Rows are points. Each copy is the shape, with its points in the same order, stretched, turned, moved and blurred by noise. Say if it was mirrored as well.

Shape, 6 rows:
[[-35 -24 -30]
 [-22 -26 -26]
 [ 23  26   6]
 [ 38 -18  33]
 [  3 -30  43]
 [ 15   0  41]]
Copy 1:
[[ 30 -34 -36]
 [ 24 -29 -23]
 [-18  37  24]
 [-40 -15  46]
 [-54 -39   6]
 [-56  -2  18]]
Copy 1 is: only turned
Copy 2, 6 rows:
[[  0 -49  22]
 [ 13 -36  20]
 [ -8  13 -27]
 [ 42  35  -6]
 [ 37  37  41]
 [ 14  42  17]]
Copy 2 is: only turned
Copy 3 (6 x 3):
[[  9 -16  60]
 [  3 -15  50]
 [ 18  -6 -21]
 [-37 -14 -31]
 [-49   3   1]
 [-27  10 -29]]
Copy 3 is: mirrored

Shape:
[[ 13  20 -31  23]
 [ -6 -20   5  -5]
 [ 36  -3 -11  -5]
 [ 15  13   1 -25]
 [-25 -12   7  25]
 [ 21  20 -25  13]
 [-47 -25 -12 -19]
 [-13 -18  17  35]]
Copy 1:
[[  5  12 -57   7]
 [ -7   8  15   6]
 [ 19  20 -17  32]
 [ 29  14  -5   4]
 [-23 -12   0 -11]
 [ 17  12 -45  12]
 [-23  21  23 -35]
 [-28 -21   4   1]]
Copy 1 is: mirrored
Copy 2:
[[ 24  11   2  31]
 [  7 -15 -14 -13]
 [ 40  21   5  -9]
 [ 10  30  -5 -17]
 [-10 -42  -1  12]
 [ 25  20   5  21]
 [-15 -29 -60   3]
 [ -2 -48  17   6]]
Copy 2 is: only turned

Shape, 13 rows:
[[ 14 -13  -5   2  12  18   0 -18]
 [ 16 -36  11 -17  43  -1 -22   5]
 [-24  12   1  17   2   6  -9 -12]
 [-15  14   1  33   0 -20 -10   4]
 [ -9   5 -30   8  11   5 -19 -10]
 [  5  10  50 -12   5 -22  29  24]
 [  2  21  25  16 -16  -7 -15  24]
 [ 12   2 -10  10  17  17   2  -1]
 [ -4  17  29   6  19  11   5   5]
 [-29 -14  -3  29  -8   0  -3  17]
 [  7  25  16 -17  -7  -4   1  37]
 [-16 -10 -16   9   5  11 -21 -18]
 [ 35  -4  12 -25  27   9 -16 -31]]
Copy 1:
[[ 20  11   4  -6  16   7  21  -5]
 [-13   7  21  -4  45 -32  29   2]
 [  5  32 -11  -7   1   1 -12   2]
 [ 10  21 -17  14   8  -9 -27  23]
 [ 16   8 -34  -6  21  -4  19   7]
 [-33  10  34  16 -15  -8 -37  15]
 [-10  11   5  -9   5  -6 -44  32]
 [ 13  11   1   1  15  11  17  12]
 [-16  33  17   4   2  12 -10  12]
 [ 23  23   1  -2 -10 -32  -9  28]
 [-27  -9   3 -13  -6   2 -24  34]
 [ 18  25 -21 -13  15 -16  14  -2]
 [-10   2  10  -9  44  17   9 -24]]
Copy 1 is: mirrored
Copy 2, 13 rows:
[[ -1  -6  -6 -15  39  16 -18 -10]
 [ 41 -34  15  14  46 -10  -2 -14]
 [-30  -7   0  -5   5   6 -11  22]
 [-34  -8  17  30 -15   7  -7  15]
 [-20  -3   4  10  21 -11 -36   3]
 [ 15  17   8   8  -3  16  52   0]
 [  3   6  26   3 -22  22  -5  24]
 [ -1   3  -3   5  25  23 -14  11]
 [  2   4  17   3  13  25  17  25]
 [ -9 -21 -26  18 -19   4  -9  29]
 [ 22  33  22  -7  -7   5   1  12]
 [-20 -24  -8  -5  23  -8 -27  11]
 [  9  -4  34 -23  60  16 -10 -35]]
Copy 2 is: only turned
Copy 3 (13 x 8):
[[ 20   2  16   0  28 -10 -10  -1]
 [ 11 -20 -19   9  43 -57   9  24]
 [-10   3  14  13   6   9 -45   5]
 [ -5  -9  13  33   1  21 -23  32]
 [ 30   4  -2  27  13   8 -40   2]
 [-56  -2  -3  -2  -1 -17  38  19]
 [-17 -17   5  -9 -10  15 -18  43]
 [ 10  -4   5   8  35  12 -10  -4]
 [-35   2   5  -8  27   5 -13  13]
 [ -4 -41  19  17 -13  14 -21  11]
 [-10 -11 -19 -16  -2  10   5  20]
 [ 27   0  10  18  10 -11 -47   4]
 [ 28  33   4 -15  44 -43  -4  19]]
Copy 3 is: only turned
Copy 4, 13 rows:
[[ 23 -26 -14   7  18   9   0   8]
 [ 46  -1  -1  -4   9 -18 -11  34]
 [ -9  -2 -29  25   6  13  -5  11]
 [-14  17 -14  35 -14  -3 -16  -7]
 [ -3 -22 -20   9   8  -5 -29   8]
 [ -2  53  23   9   9  13  25  -2]
 [-21  26  13  33 -23  23 -12   3]
 [  3 -22   2  20  21   1  -4   3]
 [ -7  14   1  32  25  16  12  19]
 [-27  -3 -22  23 -23 -11   5   8]
 [-30  25  34   6  -7  12 -12   8]
 [  4 -21 -35   3   2   3 -20  16]
 [ 53 -12  -9 -10  36  25 -13  14]]
Copy 4 is: mirrored

Shape:
[[-14 -14 -14   1  30  18 -36  -2 -12   8   7]
 [  1 -43  -3  25  15  19 -18   0   2  19  20]
 [-16   3  23   1 -24 -19   5  -8  38  -8  -6]
 [  0   4 -27   3  10 -17  -9  10   9   4  -4]
 [-19   6 -20  11  -3  10  22  16 -21   8 -15]
 [  8 -14   6  -1  21  27 -19  17 -12   7 -13]
 [-10  13  29  -7  -2 -31  16 -15  21  15  27]
 [  8   5  -5 -34 -33 -20  21  -3  15  -5  19]
 [  5 -28  -3  27   3  14 -54  -7 -13  39   2]
 [ -1  -8 -15  14  14  38 -26 -27  -1  17   3]
 [ 11  28  -5 -25 -14 -11  21   7  13  19  -2]
 [  3 -38  -4   6  23   9 -29 -24 -25  24 -15]
 [ 35 -16  30  25  12  -3 -36 -31  21  24  31]
 [ -6  22   1   0 -19 -14  11   5 -15 -23   5]
 [ 16 -21 -21  22  24  12  -8 -12 -10   4 -16]]
Copy 1 (15 x 11):
[[  5  10  -4  -9  13  35 -19 -13 -22  13  16]
 [ 34   3  16  -4  18  50  10   1  -5  17  28]
 [ -1 -21 -15  -2   4 -16  33 -10  22   7 -15]
 [ 16   8 -41 -15   5   0  -7  -3  10   6  19]
 [  1  34 -12  -4 -17  -7   5  17  -9   5   7]
 [ -9  21  26 -22   9  24 -13  -3  -4   5  19]
 [ 12 -10 -10   6  45 -12  28   2  -1  -4 -13]
 [ 28 -15  -8 -16   1 -50   8  -2  -1 -21   3]
 [ 31   7  12 -23  22  43  -6  -4  -5  60   9]
 [ 14  11   7 -27   1  43  -6  -7 -24  17 -14]
 [ 10   7 -14 -31  14 -35   8  18  -1  -8  -6]
 [ 27  35  22 -23  20  32  -5 -27 -16  22  17]
 [ 39 -14  21 -15  57  48   4  -5  14  18 -11]
 [ -3   7 -12  13 -13 -32 -17   0   9  -7 -15]
 [ 23  35   2 -18   1  34  -8 -11   4  -3  10]]
Copy 1 is: mirrored
Copy 2:
[[ 23  -9  -4 -12  -1  -8 -18 -18 -10   7  18]
 [ 10 -24   1 -24  -1  25   3 -19 -30   0  30]
 [-40 -11  27   9 -17  20  12  -7  29 -13 -12]
 [ -5  -4 -11  -3  -3   0  14  10  20  19   2]
 [  3  19   6 -21 -16  -1  12  25 -13  -6 -13]
 [ 35  -8  -3   0   9  11  -1  -2 -15 -18   6]
 [-33 -21  21 -10  -4   6  23 -31  22   1 -30]
 [-31  -6 -12   7 -32  15  22 -19  26   0 -26]
 [ 42 -26  27 -10 -22   8  -1 -27 -27  10  32]
 [ 23  14  12 -19  -9   7   7 -29 -11  -2  25]
 [ -7   0   2   2 -10  14  33  -7  25  12 -37]
 [ 34 -21  16 -33 -15  -7   1  -9  -2 -20  25]
 [  8 -34  15   2   9  14  36 -55 -10   0  24]
 [-24   9   1  10 -22 -22  17   0   5 -18 -20]
 [ 21   6  -7 -22   3  -3  29   8  -2 -14  22]]
Copy 2 is: mirrored
Copy 3:
[[-27  -4 -16 -20   7   2  -3 -40  -1   3 -30]
 [  2 -25 -15 -19   6  -6  12 -45 -27 -10   0]
 [  6 -18  19   3   8 -19  16  19  10   8  29]
 [  7  -5 -14 -21  -5  -5  -7   5  16 -10  -2]
 [  8  16  -1 -30  -3   7  16  15  -7 -12 -11]
 [-12 -10 -21   2   9  20  -1 -19 -19   4 -35]
 [ 11   9   1  -3  29 -48  -2  13  -7  13  33]
 [ 33  22  18  -2 -20 -20 -23  25  -6  17  43]
 [-17 -41 -12 -28   3 -16  -4 -36 -31 -15 -36]
 [  9 -16   8 -15   7 -11   7 -46 -12  -9 -40]
 [ 38  13   5  -7   1 -21 -19  32   0  16   6]
 [-24 -11 -23 -10 -17 -16  15 -39 -25  -8 -40]
 [  9 -36 -12  18  25 -47 -14 -41 -27 -10  -1]
 [ -5  24  17  -1   3  -5 -11  19  -3 -13  15]
 [  5  -7 -28  -2 -13  -2  10 -29  -6 -30 -31]]
Copy 3 is: mirrored
